Each row of a before or after table is a point. One or more steps were done to the points. Then noise was added and the rows were shuffled. The steps act on columns, c1 being the first. Name the steps. A step turns or swaps two columns, mirrors them in a line or flattens them onto one, adds a multiple of one to another, or multiplies or shifts one. Angles are multiples of 10 degrees, from the lower column toward the higher: turns from -170 to 170, lines from 10 to 170 but not 90. Use the fewest steps. Two steps may share a column if one is a turn and the other turns, adds or multiplies; they go together, in the order done. Otherwise the lowest column goes first.
In the rows, zero is written as 128.

Before:
[[ 91 112 112]
 [110  85 105]
 [103 124 120]
 [ 83 145 131]
 [187  75 102]
 [116  91 110]
 [ 90 114 172]
 [120 106 127]
 [126 141 101]
 [144  92 125]
 [144  52 143]
 [ 92 109 129]
 [143 178 125]]
After:
[[154 159 174]
 [123 175 105]
 [140  77 124]
 [148 162 128]
 [148 143 118]
 [153 160 111]
 [120 164 110]
 [123 151 124]
 [ 52 142 103]
 [138 117 102]
 [176 137 131]
 [ 97 152 123]
 [ 79 186 144]]
Steps: turn c1 and c2 by -150 degrees

Before:
[[119 120 136 102 109 112]
 [139 122 140 122 109 135]
 [119 137 140 114 123 161]
 [112 114 106 157 104 117]
 [127 160 145  90 149 110]
 [136 148  93 123  99 130]
 [146 145 157  99 168 119]
 [111 111 138 133 118  90]
 [125 118  89 123 126 118]]
After (9 x 6):
[[124 123 157 148  41 106]
 [126 122 131 122  71 145]
 [122 123 146 118 121  93]
 [109 134  93 111  98 111]
 [159 115 131 137 113 146]
 [109  99 115 145 248 156]
 [115  90 108 159 191 133]
 [122 102 110 120  71 123]
 [130 156 128 113  56  99]]
Steps: turn c1 and c6 by -130 degrees; turn c3 and c6 by 130 degrees; swap c2 and c4; multiply c5 by 3

Before, 11 rows:
[[127 111 167 122 106 125 113 176]
 [140 112 158 212 187 101  88 116]
 [145  94 100 122  96 101 132 155]
 [147  94 154 102 141 126 154 150]
 [133  71 156 116 131 133 112 151]
 [165 138 135 179 124 129 107  90]
 [147 137 136 164 148  78  85  76]
 [103  80 172 136 124 113 125 124]
 [ 85  89 125  93 128 155 133 163]
 [186 169 119 135 132  83  86 117]
 [ 97 115 123  98  97 117 181 165]]
After (11 x 8):
[[ 81 159 115 133 155 104 185  87]
 [181 138 124  94  90  90  94 144]
 [149  94 158 100 118 105 143 134]
 [131 126 103 122  83  93 144 121]
 [ 83 123 140 167 153 136 146  52]
 [ 87  78 159 218 162 128 142 105]
 [104 135 129 186 135 157 167 109]
 [111 132 165 121 101  92 128 156]
 [110  81 167 113  97 113 131 146]
 [137  99 124 100 103 113  87 176]
 [117  96 175 131  92 115 104 118]]
Steps: swap c1 and c7; turn c2 and c5 by 40 degrees; turn c6 and c8 by 50 degrees

Before:
[[106 164 122  95 104 158 109 126 100]
 [129  88  87 159 134 156 137 120  77]
 [112 211  85 146 133 142 136 114 151]
 [187  89 117  91 132 135 156 157 105]
 [124 101 138  83  61 151 157 116  81]
 [107  98 113 157  95 122 142 156 102]
 [114  79 144 131 125 124 150 119 111]
 [164  85 129 155 128 112 150 136  72]]
After, 8 rows:
[[114  82 109 193 124 135 149 106 146]
 [112 210 151 207 117 156 136 115  86]
 [126  85  79 216 110 146 142 119  89]
 [107 168 100 157  86 148 109 127 124]
 [111 103 100 218 107 120 143 152 111]
 [167  83  76 218 138  74 153 130 128]
 [124 104  81 145  64  96 155 106 137]
 [189  93 108 153 124  75 152 148 119]]
Steps: turn c5 and c6 by 50 degrees; add -1 times c1 to c6; swap c3 and c9; shift c4 by 60; add -0.3 times c7 to c8

Before:
[[ 98 150 134  96 100 139 102 152  85 150 123 141]
 [144 160 134 111 153 141 111 154 113 117 170 125]
 [101 121 157 128 116 157 140 109 154 123 127 125]
 [103 106 132 141  89 177  98 155 126  79  94 135]
 [161  88  92 165  95 118  94 102 134 106 100 126]
 [173 142 140 120 153 183  96 103 118 159 122 153]
 [127 120 107 174 118 110  89  84 127 119 143 154]
 [105 135 126  98 132 118 111 149 168 152 104 141]
 [ 98 130 141 108 159 141 157 136 131  93 111 181]
 [145 123  85 142 140 168  97 130 163 160 145 129]
 [177  98 133 177 100  99 128 131 109 117 154 196]
 [105 153 134 107 134 169  76  92 163  77 170 142]
 [157 159 132 161 131 152  95 166 110 108 109 145]
 [118 163 120  99 106 156 141  90 140 135  92 155]]
After, 14 rows:
[[140 116 134 110  91 138 147 131  98 147 168 157]
 [186 102 134 107 153 128 114 157  38 122 171 142]
 [116  87 121 101 171 143 117 137 153 113  92 146]
 [155 129  85 141 118 158 152 135 125  81 146 123]
 [160 106 135  94 127 194 102  89 173 154 123 140]
 [151 113 126 101 109 134 110 116 146  83 101 128]
 [120  83 132 177 143 136 175 103 110 152 155  68]
 [123 133 158 126 149 153  99 132 111 109 126 125]
 [155 148  91 164 169 129 168 120 126 136 100  92]
 [161 133 133 141 134 248 111  81 111 156  94 105]
 [168 109 108 172 166  78 134 150 111 134 143 109]
 [150  99 140 123 130 130 177 162 165 120 121 127]
 [154  96 134 159  98 183 161 105 132 152 109 148]
 [104  81 142 108 101 112  93 147 110 144 112 104]]
Steps: turn c1 and c7 by 100 degrees; turn c2 and c12 by 120 degrees; turn c5 and c8 by 130 degrees; add -1.5 times c8 to c6; turn c9 and c10 by -120 degrees; add -0.7 times c11 to c9
